Each row is a point. A path goes straight from each point to the next, and from the last back to the first. The post is the endless flat space through its rows: a point in 2 columns, a line in 3, a plane in 4, and so on, so that a path can go around it. How many times does the path go around the post? Going back the other way cancels.

Post:
[[-21   1]]
Path, 23 rows:
[[ -4   4]
 [-15  19]
 [-56  11]
 [-46 -36]
 [ -3 -26]
 [ 28  17]
 [-23  36]
 [-32  14]
 [ -3  43]
 [ -1   3]
 [ 22   1]
 [ 17 -18]
 [-35 -33]
 [-63 -10]
 [-16  25]
 [ 32  16]
 [ -8 -11]
 [-44 -20]
 [-43  -2]
 [-27 -51]
 [ 29  14]
 [  7  31]
 [ 12 -14]]
Times around: 0

Post:
[[ 35  54  21 -23   5  12]
 [ 22  26  14  11 -17 -10]
 [-13  17  10  -8  -1  34]
 [-23 -63  13  -4  27  44]
 [ 15   9 -16  -1 -35  -9]]
Path, 29 rows:
[[  8  12   4  16  16 -19]
 [ 35  89 -11  13 -28   6]
 [ -6   8  15  12  -5  48]
 [-19  31  -2 -31 -53  48]
 [ -4 -23  30 -11   6  38]
 [ 22  17  52  27   9  17]
 [  2  26 -21 -33 -44  31]
 [  8   1  37 -10  17   4]
 [ 32 -28  23 -33 -15  12]
 [ 16  75  39   7 -23   6]
 [ 12   7  -4 -34 -15 -34]
 [-43 -11  -1  28  -1   3]
 [ -9  17  -8  14  -9  35]
 [ 46  46  -8 -31 -14  24]
 [ 15  59  21   6 -63  30]
 [  8  15   1 -48 -24  14]
 [-46  16  -3  -7  -2   6]
 [ 73  13 -13 -16 -11 -43]
 [ 22  35  14  11   1  12]
 [ 17  38  19  -3   6  59]
 [ 18 -35   9   0  -8  20]
 [ 16 -25  21  -9  -8 -13]
 [-49 -33  23  33  -4  10]
 [-66 -28 -51   3 -10  14]
 [ -7  24   4  37  -6  10]
 [  5   5  34  37 -16  34]
 [ 12 -40  30  25  -9  -6]
 [-22  35  -5 -55  -7  34]
 [-41   8   2 -11  30  11]]
Times around: 4

Post, 8 rows:
[[  5 -28  -4 -21  21  -9  30 -25 -19]
 [-13 -68  10 -19  -1 -12 -32  -1   8]
 [ -9  -1  10   9  18  12  12  -3  32]
 [ 29 -37 -10 -14  -5 -22   2   4  -2]
 [-14  55  63  40 -15 -26  16 -47   5]
 [ 17 -25 -19 -39  11   5  10 -25  22]
 [  7  10 -14   3  -5  -4  -7 -19 -29]
 [ 11  -4   8 -11 -13  18   6 -12 -12]]
Path:
[[ 10 -30  13  -4  11 -45 -25 -39 -20]
 [ 12  -2  21  -9   8 -11 -17 -31  39]
 [ 55  -8  11  22 -32  30   1  13 -16]
 [ -8 -61  24 -16 -13  -5  13 -19  -9]
 [  3 -16 -14 -49 -25 -30  19 -41  -8]
 [ -3 -13  26 -22 -15 -39 -20 -40 -20]
 [  7 -21  33 -22  -4 -71 -15 -11  30]
 [ -3  -6  12 -59 -36  35 -27  -8  41]
 [  9  26  15 -30   9  22   1 -19 -25]
 [ 25  22  46  32  11  -7  39 -30   0]
 [ 31 -16  13  -6 -22  -7  19 -31 -31]
 [ -4 -30 -39  -2  49  -3  87 -20 -27]
 [ 24 -16  38  11 -29 -44 -11  23  74]
 [ -4 -13  38  -9  28  -6  38 -15   0]
 [  4  -2  -8 -25  31  43  25 -32  -8]
 [ 29  20  20  27 -19  12 -16 -25  77]
 [-16 -52  16 -32   0 -38  14 -63 -14]
 [  0   0   5  -4 -24  -7   4  -4 -44]
 [ 16  -3  45  -4 -23  18 -20  42  44]
 [ -3 -22  -1  16  45 -30 -19   0 -18]
 [-31   8   2  49  34  27 -14 -12 -11]
 [ 47 -21  -9 -28 -13  46  29 -35 -24]
 [ -6 -35  23   2 -33   1 -20 -19 -19]
 [-26 -55  28 -27 -13 -40   4 -37 -12]
 [-39 -61  -7 -35  13 -62 -47 -15 -38]
 [-15 -21  42  16 -17 -49 -40  25 -12]
 [-40 -15   2 -21  38  56  -3  -2 -44]]
Times around: 4

Post (13 x 14):
[[-39  20   5  56 -26  21   9   1  36  11  50 -18   4   3]
 [  5 -16 -17 -27  24  -5  -9 -27   3   3 -40   8 -26 -31]
 [-19  29  -9 -19   2   0  -7 -29 -28  14  11  22   5  -4]
 [ -4   0  19  -2   0  -6 -22  -2 -42 -11   4  -5   5 -29]
 [ 22  -3 -27 -30  32 -38  10 -35 -27 -25 -15   1   1 -10]
 [  0   7  -7 -52  37  -3  28   9   3 -49 -28  -9 -49  -7]
 [-41  -5 -30 -21   0  35 -14   3  45 -22  58 -45  -4  -2]
 [ -3 -17  18 -55   2  19  27 -16  35 -33   4 -10  -3 -12]
 [ 34  11 -27  -3  23   2  -9  11 -41  15 -16  30  31 -23]
 [-23  20  -6   6  40   2 -18 -15  -9 -11 -18  17  36  -8]
 [-49   5  -1  -6 -55  10  -8  22  41   4  11 -34   8  29]
 [-53 -19  -2  35 -31  -7   5  18   5   4  43  26  21   7]
 [ -6  20 -14  50 -44   7 -19  -8  -4 -21  19  24  30   6]]
Path, 27 rows:
[[ 19 -15  11  18 -22  -6   6 -39  35 -13 -10 -43  32  20]
 [-19   8 -67  50  76  45 -18   3  85 -26  11  -4  15  16]
 [ 27  41 -35 -30   5  41 -25  26 -20 -24  49  -4  52  -5]
 [ 30  -3 -26 -25 -54 -38 -38   9 -19 -37 -26   9  18  19]
 [ 18 -26 -22  12  20   2 -28 -39 -10 -12  41  -9 -11 -21]
 [ 31  16  46  26 -10  26 -40  18 -44 -26  -8   1  19  -1]
 [-45   7  11   8  38   4  12   9  -5  -9  48   4 -34 -28]
 [ 19  36  -2 -45   5  14  27   8  30  -3  -5  19  12 -12]
 [ 59  34   5  -5  20 -17  14 -20 -19 -67   5   3  -6   8]
 [-51 -38  16  46  31  35 -27  17   9 -16  59 -45 -25 -16]
 [-20 -33 -40 -13  18  -4  -1 -25  11  45 -40 -25  19 -17]
 [-43  11 -30 -86   4  16  19 -44  29  13  11  12  47  11]
 [-36  38  21 -12  -5 -42  25 -14 -12  26  -9  -9  11 -20]
 [-31  42 -17  -1  21 -38  41  35  -2 -37 -11 -22 -68 -17]
 [-28  -3  39 -13 -25 -36  -2  39 -54 -30  30  33  41  -3]
 [ 15   8  22   5  -5  48 -19  40 -24   7  -7  30 -15   1]
 [ 26 -53 -13 -28   6  -4   5 -32   7 -13  15 -35 -32 -39]
 [-12 -15 -53 -27   3 -32  22  27 -45   7  18 -22   3   4]
 [-26  19  12 -27  -6  41 -41 -37   5 -44 -16 -10 -15  16]
 [-20   7   4 -12 -17  -9  -7 -31 -11  10  -1  42  -9  18]
 [-59 -25  31 -37  13 -14  12   6  20 -28  14  34 -19 -37]
 [-14  -2 -42 -39  35  11 -33 -19  -8  36  14  -9  32 -51]
 [-25  59 -13  48  -5   0 -30   8 -30  34  19  10  60 -40]
 [ -8  13  -3  40  21  25  -4  43  -2   3  25  61  60 -18]
 [-27   5 -53  -6  22 -17 -19   7  33  10  12 -19  16   8]
 [ 15  17  -3  25  44 -10 -21 -13 -27 -12  19 -18 -11 -62]
 [-22  52 -49  27  19 -30 -40  16 -30 -31  12  26  11  40]]
Times around: 1

Post, 17 rows:
[[-34   4  25  12 -83  11 -31  33  -7  20   5  27 -13   6   5 -28  39  15]
 [  3  13   1 -12  17  11 -37 -13   9  -5 -16   4  10  -2  38  -8 -29 -24]
 [ -5  18  20   9 -65 -25 -10  41  12  30  51  55   4 -52  16  -5  41  -6]
 [ 20 -30 -15 -28 -11 -14   6 -13  -8 -16 -40   0  17   6 -15  21   3  33]
 [ -1   5 -37 -18 -24 -11  13  -3 -15 -23 -28 -32  46  29   3  19  14 -11]
 [-36  25  -4  15 -71  18  -4  33  19   0  28  15  -5 -44  18   5  24  49]
 [ -8 -19  19 -23  31  41 -10 -36  14 -20  40  11  -2  24  -9  19 -45 -39]
 [ -4  19  -1 -36  23   0  -8 -32  -9 -39  20  28 -13  23  12 -27  -4 -13]
 [ 15  -4   2   2   0  19   9 -37 -13  -1  22  -3   4  12  14 -12 -55 -17]
 [-19 -25 -19 -14   8  -3  -4 -32   9  -1 -12  -7  57  -7 -29 -15  -2  -3]
 [ -1 -11   0  14  45 -18  -9 -41  44 -14  15  -1 -16  46  10  -4 -29  -8]
 [ 21  -3  32  -5  -6  26 -20 -53  28 -22  36  27  15  30  38   5 -19 -20]
 [-16  -5  42  13 -82   7   6  54   5  -8  10  12 -12 -47  31 -49  48  10]
 [ 11  12 -10   5  17  49   8 -10   8  -8  10  34 -10   8  26  -6  13 -19]
 [ 17  13  -5   6   0  -2 -18 -13  46 -37  16  37   6  23  -9 -18 -43 -35]
 [-17 -10  -2  -9  10 -13  13   9  -9 -12 -25   9  54  11   3  19 -17  24]
 [ 22  -1 -11 -16   7  12 -22  21  -7 -20  -2 -14  49  -2 -10   3   1  30]]
Path (23 x 18):
[[ -5  22 -28  11  16  39 -11  12 -12  22  14  16  15 -41  38  37  37 -25]
 [ -5  16  -4  -4 -26  10   2 -20 -27  20  39  26  -4  13  78  63 -26   5]
 [ 30  -2   1  -3 -40  52  31  20 -10 -13  -7  -1  -6  -7  33 -31   4  34]
 [ 18  21  12   0   1  24 -18  11  22  -7   8  47  33  12   4  19   7  -2]
 [-18  26 -28  -2 -21  -8  17  18 -40 -26 -46  38  27 -28   1  -6  40   6]
 [ -6  26 -24   2  14   5  23 -34 -16 -18 -24  -1  33  54  39  23  41  41]
 [-20  58 -51 -20  25  56 -22 -25  31 -63   3 -28  37  26  16 -13  24  32]
 [-25  -4  62   1 -34  20 -32  10  22 -26  52  24 -29  38  31 -17 -12  15]
 [ -5 -35  17   1 -29 -26 -12 -29   1 -38 -51   9  32  44  23  -9  22  51]
 [-12  23 -61  46  22  -5 -12  27  20  34   8 -26   7 -10 -39   6 -22 -25]
 [ -2 -21  49 -32  32  13 -40   5  20  -3 -42  -9  36  -9  -3 -16 -21  -4]
 [  5  -5 -12 -17 -27  11 -47 -38  61 -45   6  -8  16  88  -6  29  10  23]
 [ 27  -6 -27 -38 -36  72  64  40 -36   4   5  49 -32 -13 -13  38  37  22]
 [-11  12  23 -33   8 -22  -2 -47  19  -1   0  21  58  13  17  17  43 -64]
 [-59  42 -26  -7  12  88  14  14 -46  17  17 -54 -33  21   2  13 -11  35]
 [-28  12 -17  15 -55   0 -11  64  37  23  44  38  23 -70 -32  -9  -1   8]
 [-23 -12 -13  -3  13 -21 -46  26  23   7 -22   7 -16 -18  49 -31  29  -7]
 [-21 -41   0 -22 -28  38   8 -16  -5  -6 -11 -29  -6   3 -14 -12 -35   1]
 [-12  26   4 -41  18  -3  27   7  -2  -3   4  76  33  51 -37  -2  40 -74]
 [ -5  24 -19  35 -56 -25   8 -38  -2 -10   7   0  28  78  -4  27 -31 -25]
 [-11 -26 -14   1 -26  -5   3 -36 -22 -17 -21  -5  15 -13  28  -1  65  18]
 [-15 -25 -13  31  14  31 -27  13  46  10 -48   8  -5   9  24 -20 -33  18]
 [ 27   3 -15 -28 -57 -18 -66 -36 -15 -19   1  21  -8  19  13  -3 -28 -14]]
Times around: 0
